Each row of a before or after table is a point. One or more steps were done to the points. Then noise was added and the rows were shuffled. The steps act on how far a point lies along the listed directions, d1 being the first. Name the steps. A step turns or swaps two directions, mirrors them in a line or flattens them onto one, adds a multiple of one to another, or multiplies one. Angles are multiples of 10 degrees, from the lower direction toward the higher: turns from -170 to 170, lines from 10 to 170 but not 90. Use the fewest steps. Two steps may share a direction if one is a turn and the other turns, adds or multiplies; they go together, in the order done. Otherwise the lowest direction goes first.

Directions:
(1): -3; -45
(2): -45; 3
Before (8 x 2):
43; 54
21; 51
19; 65
-20; -18
-6; -16
-19; 13
-31; 15
-35; 11
After (8 x 2):
51; -54
20; 11
29; 23
19; -62
31; -43
-12; 10
24; 24
-3; 26
Steps: turn d1 and d2 by 120 degrees

Directions:
(1): 35; -54; 2; -1
(2): 30; 17; -41; 35
(3): 37; 24; -3; -47
(4): 26; 18; 49; 26
Before, 14 rows:
-12; 36; -28; 3
-78; -4; 27; 25
-44; -39; 0; 15
6; -46; -26; -7
-23; 32; 50; 19
24; -81; 0; 7
-42; -15; -55; -58
-54; -28; -60; 24
-13; -7; -26; 24
28; -10; -25; 33
-61; -34; 28; -33
-16; -31; -2; 4
9; 21; 14; 37
29; -13; -28; -33
After:
-7; -37; -11; 20
17; -47; 10; -32
31; -2; -21; -1
-36; -3; -11; -30
33; -24; 30; -80
-29; 2; -12; 33
5; -32; 9; -11
36; -8; -38; 43
32; 14; -15; 9
13; 15; 32; -41
50; -30; -37; -22
13; 38; -26; -7
-7; -74; 7; 36
-31; -44; 52; -68
Steps: mirror d1 and d3 in the line at 150 degrees; multiply d2 by 1.3; multiply d4 by 0.4

Directions:
(1): 5; -21; 41; 7; -60; 20
(2): 30; 48; 19; 49; 7; 9
(3): 40; -6; 1; -6; -16; -65
Before, 10 rows:
-3; -30; 3; -18; -2; -22
-1; -26; 10; -23; -30; -26
13; 4; -18; 9; 8; -24
50; -17; 25; 1; -69; -26
26; 5; 3; -9; -1; -36
-73; -54; -36; -71; 20; 45
-8; -21; -1; -44; -24; -35
-21; -2; 29; 15; -10; 48
-17; -18; -3; -11; 12; 20
8; 11; -8; 7; 27; -17
After:
-12; -15; -13; -13; 24; -3
-28; -13; 23; -7; -12; 30
-108; 8; -64; -37; 104; 115
-26; -9; -7; -3; 30; 40
38; -50; 5; -34; -59; -42
22; 8; -8; 18; -3; -24
-20; -12; -14; -29; 4; -9
-34; 0; -25; -41; 19; -4
29; 6; 3; -7; -3; -39
21; 16; 8; 18; 15; -22
Steps: add 1 times d2 to d3; turn d1 and d2 by -50 degrees
